Every row gives one point. Two turns around zero, p and q, are shown by what they do to some points. Where does a point land after both, in the order given? Backwards means that the second turn is done in reverse. Each puzzle has new turns, and all numbers are rounded.

Turn p:
[  5  37 -13] -> [-33   5 -21]
[ 0  7 -4] -> [-7 -1 -5]
[-25 -29  50] -> [19  6 60]
[ 45  16 -28] -> [  0  19 -52]
[-24 -31  -5] -> [ 21 -29  17]
Turn q:
[-27  10 -23] -> [-10  31 -16]
[ 29  46 -19] -> [ 53   9 -21]
[ 40  -9 -10] -> [ 16 -34 -18]
[-33 -22  34] -> [-35   5  38]
[ -9 -24  18] -> [-23 -11  18]
Where do these land?
q, then p: [-10 -12 -35] -> [-13 -32 -16]
q, then p backwards: [ 5 36 -3] -> [ 25 -24  10]
p, then q: [-30 -18 -13] -> [-23 -29   8]
p, then q: [35 -6 51] -> [56 17 20]

Turn p:
[ 34  29   9 -21 -10 -13] -> [ 42 -18   1  -5 -16 -21]
[-36   9   9  -9  16  48] -> [-14  54  17 -10 -19  15]
[ -9 -17  -9  25  42  -9] -> [-22   5  24  10  41   1]
[  3 -16 -27  -4   9 -22] -> [  0 -14 -10 -12  34   4]
[ -9  32  14  -6 -30   2] -> [ 15  13 -22  11 -31 -15]
[-13 -42  19 -22   3  26] -> [-37   1  15 -35 -20  16]
[  1   5 -19  37  -9  14] -> [ 1  4 -6 35  7 27]
[ 29   0   3   0 -21 -47] -> [ 15 -46 -19   6   6 -26]
Turn q:
[ -7  -4  10  24 -38  33] -> [  9  -3 -24  27 -12  42]
[  1 -28 -18 -21  15  -9] -> [ -3 -25   6 -33   6 -10]
[-27 -31  23  24  -2   9] -> [-32 -12 -18   9  19  31]
[-15  42 -10   9  -2 -22] -> [-13  19   3  23 -25 -31]
[-11  24  16  -4  21  13] -> [ -1  29 -19   2  14 -13]
[ 45 -14 -39  17  31 -23] -> [ 23 -42  38   6  22 -36]
[  6 -18  22   5 -47  -3] -> [ -4   0  15   6 -18  50]
[-14  31   1 -45  15  11] -> [  8  36 -20 -32 -11 -25]
[23 -3 -6 -9  8 -8] -> [14 -4 19 -9  6 -8]
Where do these land?
p, then q: [  7  38  11  12 -11 -18] -> [  2 -15  34  28  -2  -4]
p, then q: [-60   0  12   5  -6  76] -> [ 11  51 -53  34 -54   2]
q, then p backwards: [  2 -23  11  -5  -8 -30] -> [  6 -30  11   0  19  16]
p, then q: [ 11  20  12 -20   7  -5] -> [ 5 10 31 -6 -4  5]
p, then q: [ 25 -12  13  14  15 -21] -> [-25  -9  12  -5  27  15]
q, then p: [  3 -10 -34  -3  16 -18] -> [-22 -26  -7 -17   7 -17]
q, then p: [ 12 -13 -26  -4 -12  16] -> [ -1 -29   2 -13  -5  20]

Turn p:
[ 37  15  11  12  50  19 -12 -52] -> [ 47   1  12  53  -3  34 -24 -25]
[-36 -22 -49 -14 -34  15 -11 -18] -> [-20 -32 -39 -15 -21 -44 -22 -16]
[-16  -1  -8 -10  12 -23  12 -15] -> [ -2 -19  -1   3  25  -7   8 -18]
[ 14  -2  -2 -33 -38 -41  -6  27] -> [ -3  31  14 -45  12 -39  18  -7]
[  7 -25  62  13  20  17 -19  -1] -> [ 42  -6   4 -14 -18  53  15  19]
[-31   8  15 -12   3  21  19  41] -> [-47  -3   1 -21  -5  30  12  10]
[-27  18  10   0 -20  35 -13   6] -> [-24 -18  13 -12 -38   8 -14   9]
[  8  15 -54  23 -24 -63   3  -5] -> [ -1   5   8  16  45 -76  -7  13]
[ 44  -8  16   7 -35 -30  27 -10] -> [ 25  32  10  13  -4 -32  48   4]
[ 0  2 -1 14 66 51 -1 26] -> [-17   9 -21  21   6  72 -35  11]
Turn q:
[ 15  12 -17 -25 -12 -35 -25  33] -> [ 18 -16 -22 -10  18 -30  44   1]
[-42  13   1  47  59  -2 -23  30] -> [-44 -21 -35  32  22   1 -26  57]
[-15  18  10 -24 -21 -35  45   8] -> [26 44 16 24 27 -9 26 -4]
[  4 -32 -15 -46 -42  36 -17   3] -> [-12   9  11 -68  -6   8  26 -32]
[ -8  22 -15 -18  10 -25  37 -32] -> [ 32  35 -18  29  11  11  -8 -22]
[-20  -3  31  29  14   0  -2 -51] -> [-21  10   9  29 -17 -11 -54 -15]
[-24  31  13  20  -8  36 -19 -23] -> [ -8  20  -3 -21 -17 -15 -49  23]
[ 48 -42 -32  10 -26  10  -5  19] -> [  1 -34  10 -20 -43  22  48  -9]
[ 43 -18  24   7  26  14  10  14] -> [  9 -46  32   6   5  24  -6   2]
Where do these land?
p, then q: [-21   4 -45  28  -7 -32  33 -43] -> [-33 -17 -15  71 -18   6  16  -7]
q, then p: [-15  36 -40 -18 -31 -24  -6  48] -> [-49  43   0  22  44 -10  16 -15]
q, then p backwards: [-43 -27  25  40 -36  10 -10  14] -> [ -6  47  -8   5 -43  13  21  40]
q, then p: [ 49 -16   4 -39 -32 -27  20 -17] -> [ 40  11  10  42 -16  -5  44 -29]
q, then p: [ 29   4  23 -22 -11   1  20  31] -> [15 24  2  5  4 37 32 -8]
q, then p: [  9 -17 -15  30   8  44 -17 -52] -> [  8 -18  -6 -36 -54 -34 -26  -5]
q, then p: [ 20  35  -2  23  47 -33 -16   7] -> [ 22  22 -42   3  28 -13 -19  41]
p, then q backwards: [21  8  2 -1  6 22  7 14] -> [-19  -4 -10  11  -5   6  22 -12]
q, then p: [-37  31  37  10  29  23 -13  42] -> [-15   4   1 -44  43  43 -27  21]
p, then q: [  4   3  17 -28   8  22 -22 -17] -> [  8   2  13 -29 -20  -9 -17 -24]
p, then q: [-16 -62  -5 -23  19  -5   3 -28] -> [ 15  -7 -28  -4 -26  47  11 -42]

Turn p:
[ 26   2  25  20 -10   2  17 -37  43  26   3] -> [ 23  36  15  30 -19  14  31 -12   2 -21  31]
[-24  -7 -12  14  12  -4 -26  25  -1  21 -29] -> [ -2  -6 -14  21  23 -24 -39  -1   6 -16  -9]
[ 41 -16   2  -5  25  20 -12   3  -8   0  33] -> [ 23 -21   0 -18  -3  41 -11  -9  10  14  29]
[ 35  37  16 -34  15  20 -11  15 -26   5  30] -> [  1   6  38 -40  -5  26 -30   2   2  38  22]
[ -8 -22 -13 -27  -5  -7   5 -13 -23 -36  -3] -> [-14 -26 -20 -10 -15   0  18  -3  -1  29 -28]
[ 25  24  29  -3  -6  13  17  -1 -18 -36  -5] -> [ -5 -19  50  -8 -18  11  15   9 -17  15  -5]
[  3  20 -23  -3 -13 -28 -29   6  12  26 -23] -> [ 17  27  -5  -3 -11 -38 -31 -13  11 -13 -12]
[-31 -15  16 -14 -33 -29 -27  21   3  33 -25] -> [-18  14 -14  24  -4 -53 -19  18  41   0   2]
[ -4 -29 -39  21   7   8  40   6 -27   2  -6] -> [ 22 -21 -39   6  17   4   8  26 -41   5 -10]
[-12  10  22 -32  32 -11  23  -5 -26 -24 -29] -> [-13 -12  27  13  21  -5  11 -10  -9  51 -32]
[ -2 -28   8  15   5 -14  14   9  33  20  25] -> [ 18  12 -18   8  23   9  24  10  27 -20  21]
[ -6   4 -24 -14 -20  33 -24   5  37 -13  23] -> [-21  15 -15 -22 -24  36 -15   2  18 -32 -13]
[-29  -8  11  30  -8  12  18 -47  26  -3  12] -> [-25  15 -14  24  -1  12  45 -17 -19 -30  16]
[-13  26 -17  31   0 -14  -5  13 -25 -23  -5] -> [ -5 -21  10 -25  14 -29  -6  -2 -30 -18 -13]
Turn q:
[ 27  -2  37 -29   3 -15 -32  -8 -51   3 -21] -> [  5  25  19 -11  44   3 -10 -58   7  15 -21]
[ 13 -12  16  -7   5 -27 -48  -1  24   1  -6] -> [ 14 -16  12  22  11   4 -45 -16  24   1 -16]
[ 12 -29 -17  17  -8  11  19  -1  14  13 -13] -> [ 11 -15 -24   0 -26  -4   9  -4 -15 -23 -13]
[  0  -2  -1  14  15 -33  11  -8 -18   1  17] -> [ -6  -7 -22  -5  20 -31   1   0   5  18   5]
[-41  -5  -5 -27   7  11  41   3  20 -17   9] -> [ -3 -13  -4 -16   0  25  40  44  21  -6   7]
[-17   7  10 -17 -18  29 -15  16 -38  17   4] -> [-11  15  34 -16  -9  17  17 -17 -18  31 -10]
[ -7   1  16  27  -8  28 -17  60 -17 -13   7] -> [-41  -8  46   5  -3  -6  -2   9 -41  -2 -23]
[  1  16  -8 -26   1  15  17 -10   8 -19 -10] -> [  9  19  -2  -7   8  25  12  14   5 -18  16]
[-19  33  -3  16  20 -11  11 -48  22  18   4] -> [ -6  12 -28  21 -19 -12   4   2  40  10  43]
[ 23  -2   2  34 -41 -16  21 -26  16  -3  40] -> [ 21  -9  -4 -32 -26 -55 -19  10   1 -14  26]
[ 10 -13  11 -19  31  10 -14  -9  -2 -16  -1] -> [ -6 -16   1   1  28  25  -4 -20   7 -10   9]
[  1 -14 -29  10  -6 -22  -5 -30  15 -21  -3] -> [  8  -4 -39 -13  -4   2 -33  12  10  -7   4]
[ -9  40  16  14   9 -10  11 -14   8  26 -49] -> [-10  47 -11  41 -14 -12  16 -11  30  -8  -4]
[  7 -16 -44  -7  -9  31   1  76  -1   9  21] -> [ 13 -28  22  11  -9  18  14  34 -75  10 -22]
Where do these land?
p, then q: [ 19 -20  47   2  33  26 -27   2 -21 -16 -10] -> [-16 -56   9 -13 -33  -6  -3 -35  15  -5  -1]
p, then q: [ -8  14 -13  25 -27 -23  14 -31  10  23  -6] -> [  3  35 -14 -16  23 -32  -6  23  -7   9  14]
q, then p: [ -5  -7 -15  11  -6   3  39   1  -2  19  26] -> [ 22   4 -19 -16   0 -12  18  33   2  20  -2]
q, then p backwards: [ 12 -22   8 -29  17  22  -1  24  15 -25  -5] -> [  3  -1   3  28  26  24  12  19  18 -30   5]
p, then q backwards: [  7 -17  45 -22   1 -33 -25 -15 -39   2 -20] -> [-17   7  28  21  14 -22 -17  -9  -3  48  42]
q, then p: [ 21 -32   3 -38  42  31  -9   9  26  -1 -44] -> [ -3 -42   3  32 -14  54  12 -11 -42 -20 -10]
p, then q: [ -7 -26 -10  -3  26  16 -37  -3 -37 -23  18] -> [  8 -38 -23 -19 -21  39  -4 -19   5  22  -7]
q, then p: [  3  28 -20  -3  12   2   3  -4  17   6  42] -> [ 13  -5  -9 -29  14   6   0  18  14  -5  40]
p, then q backwards: [ -4 -11 -11  13  26   1   6   8  27 -33  15] -> [  5 -34  12 -30  16   9  12   3   1 -15 -19]
p, then q: [-15  19 -14  -4 -20  22  15 -16  13 -22  17] -> [-14  31   9 -21  -2  22  25  17  -3   2  -4]
q, then p: [  7 -11  -9   7 -19  14 -10  13  28   9  11] -> [  0 -26   2   2 -27  -9   0  17  12  -2  12]
p, then q: [-31  31   1  17 -18 -18  13   6  -7  36 -19] -> [-19  21  -1  18  36 -30 -12  18   6  30  -3]
p, then q: [ 12  43 -39  29 -36 -18  28  -1  -8   4   9] -> [ 20  44  14 -22  56  -7   5   8 -17  12 -12]
p, then q: [-11  12  26  -5 -30 -45  -9   6 -20  20 -35] -> [ 13   3  -3  20   9 -52 -19  15  33  20 -25]

Turn p:
[-42  -2  15  13  57   6   1  14 -15  -2  -7  -4] -> [ 33 -16  13   5   8 -31 -29   3  15  16  20 -39]
[  8  -3  -8  14  -3 -73 -12   5  -2   7   0 -18] -> [  5   6 -53  -3 -30 -12  22 -12  29  24 -14   2]
[ 16 -16  -5  14  11  17 -13  19 -16   2 -15 -10] -> [ -7 -11  -7 -10  22 -13 -12  26  19  -6   2   5]
[-52  -6 -10  13 -18  16  28  -5  -9 -20  -8  -4] -> [ 17 -21  16  23 -22 -13   8  11 -19 -38   2 -28]
[ 12   4  14   7   4   1  -2 -33  -1  -9   6   1] -> [ 16  13  -4  -7  15   5  12 -18  -5  -9  16   8]
[  5  -2 -44 -51  26   5 -13  -7 -11  30  -5  64] -> [-69   8  22   4  25 -35 -18 -41 -23  26 -12 -10]
[ 18 -12 -33  11 -10  15   3 -15  -4  -7  -8 -14] -> [-19 -17 -10  -7  20   3  26   7   2 -26  -2  -1]
[ 17 -12  14   4 -16   6  39   7   7  -9  29  -6] -> [ 23   7   5  11   9  19  24  26 -23   6 -20  12]
[ 15  -7  16  -9 -20   2   7 -31  62  -8  -7  15] -> [-16  28   7  31  -3  45  25  -8 -10   1  34  16]
[-12   4 -12 -49   7  -2  -8  11   1 -10 -12 -14] -> [-23  -3  34 -22 -24  -9   8   1  11  15   2 -12]
[  8  -2  19  14  -3 -23 -11   0  -4 -23   8   7] -> [ 17  17 -25  -9 -10  -7   3   5  -9   7  15  10]
[ 10  -4   4   4  -1  11 -16   7   4  26  39  14] -> [  1 -17  -5   4  16  10 -20 -10 -18  22 -10  30]
[-17  -5  15  -2 -21  15   9  11 -10  32 -12 -14] -> [  8  -8  22  20  -9  -1 -16   7  20 -18 -23  15]
[ 16  62  15  16 -12   4 -12  16  -2  -7  -7 -16] -> [ 13  17 -15 -40 -14  38 -31   2   9 -18 -10  -8]
Turn q:
[ -9  27   0 -27 -28  32  27   9   9  -1 -22 -10] -> [-18 -14   2 -14 -42  13  17 -17  27 -29   3  -4]
[ 30  14   4  23  -9 -12  12  18 -19 -28  36 -25] -> [ 15  15  31 -10  -3  -8  16  17 -35 -18   5  41]
[-25 -24 -27  -6  13 -18  32 -21  31  24  16   0] -> [-16 -18 -38  -5  36 -31  33  -7  13  10  -4  -5]
[ 14  18  19  10   6  21  -9 -28   4   1  -5  25] -> [ 23 -12   9  -1   4  21 -21 -35   4   9   6   2]
[-20 -15 -14  14 -27 -21  18   3 -29 -30  -5  -6] -> [-19  38  -9 -34 -12 -21  -5  16  -1   2   3  20]
[-24 -24  13  26  26  17  -6 -20  39  21  -3  18] -> [  2 -20 -33  26  40 -11 -28 -28  14  -4   6  -7]
[  0 -15  31 -20  22 -14 -10  24  -6 -26  -9  31] -> [-10  -2  32  -8  11  -5 -33  18  -7   4  23 -37]
[ -1  26 -11   5 -15 -32  15  30 -20  15   5  -1] -> [-22   5  27  -7  -1   4  18  28  15   8 -18  28]
[  9 -11 -28  -8  28  24  -1   2  -6  10  15  16] -> [ 15 -30 -25  -7  13  21   4  20 -11   7   8  -6]
[  8   2 -24 -21 -27  15 -29 -17  -6  17  20 -25] -> [  2   5 -24  22 -32  19  32  -7 -25  17  -9   3]
[ 19   3  20  18  16 -31 -24  -9 -20 -20  -3 -14] -> [ 30  38  29   8  11  -8 -11   7 -14  10  -4  -1]
[-20  19  11   6   5  19 -12   1 -20 -40   3  -4] -> [ 12  24   6  -3 -15  12 -14   3   4 -10  44   9]
[ -3  -2 -23 -10  26   3  -7  -3  16  15 -33 -24] -> [ 23  -3 -22  17  -3  -5  12  13  29  -8 -17 -27]
[ 15 -24  34 -31  -9  22  -5  10 -15  19  -2 -10] -> [-21   2   6   6  -5  30  -1  -8 -30 -23 -14 -35]
[  7   4  -5  22 -26 -24  -2   2  41  24 -12  30] -> [-16 -30   8  13   0 -29 -18 -18  16  24 -33  18]
Where do these land?
p, then q: [ 17   7 -23  27 -18 -10  15  19 -12  14  17 -16] -> [ 11  -9 -24 -18 -21  -7 -14  24  19  -9 -19 -18]
p, then q backwards: [-26 -15 -18  12  -1 -14   1 -14  -8  30  44 -16] -> [ 31   9 -19   5  -5  11  -3 -20  46  25  10   8]
p, then q backwards: [ -3 -22   7  21   2   8 -10  19 -28  21  12   7] -> [  7 -15 -16  39   9  -7  -4  11  23   1  -2  12]
q, then p: [ 18   6  20  -5  23 -12  16 -23  20  19 -28 -32] -> [ 13  30  -5  -7  14  23  33   6  30  -8  20 -22]
q, then p: [  3   5   1 -29  16  -9  29  -2  35  -2  -2  22] -> [17 -5 13 20 -4 -6 39  3 18 28  8 10]
q, then p backwards: [ 17  -6   5   7 -19   3 -10  15 -10 -10  12  54] -> [ -9  12  -2 -19   4  26 -32  30   8   4  29  15]
q, then p: [  3 -20  10 -28 -23   0 -37 -30   9  -5 -15 -21] -> [ 13 -11 -18 -14 -10  14  16 -22  22 -45 -24   4]
p, then q: [-10  62  -6 -15  -8  11  -1  40  12   2  -7 -23] -> [-13   7 -12  32 -56  17  -6 -17  -6 -25   0 -30]
p, then q: [  1  -9   7  -1  15   4 -11  16   7 -18   6 -19] -> [-18 -19   4  10   5   3  10  10 -18  -7  -6  -7]
p, then q: [-13 -29   6 -29   1   1  -5 -10 -10 -11 -27 -19] -> [-28  -4  30   0  16 -31   6 -16  -4  -6   9   5]
p, then q backwards: [  5 -14  -7  -5  -6 -76 -26 -21   8 -11  21  37] -> [-28 -16 -31  -6 -51  -3 -18 -54  14 -12  29 -15]
p, then q: [-15  19   7   4   1  58  16  -8  14 -43  -3 -10] -> [  5  15  20  -2  -6  21   2  10 -47 -42  34  -8]
p, then q: [-11 -13  14  31 -13   6  14 -14 -18   4  -5   9] -> [ 30   4  14 -15   0 -18 -16  15  -9   7   1  16]
p, then q: [ -4   0 -20  -2  12  14  -8   8   8  12 -35  24] -> [ -2  23 -12  34   8 -12  -1   5  12   0  25   8]
p, then q backwards: [ 20  29  -3  13  15  16  18   5 -28  -3  10   2] -> [ 23 -30   9   9  22  -4  17 -11 -19   6 -15   4]
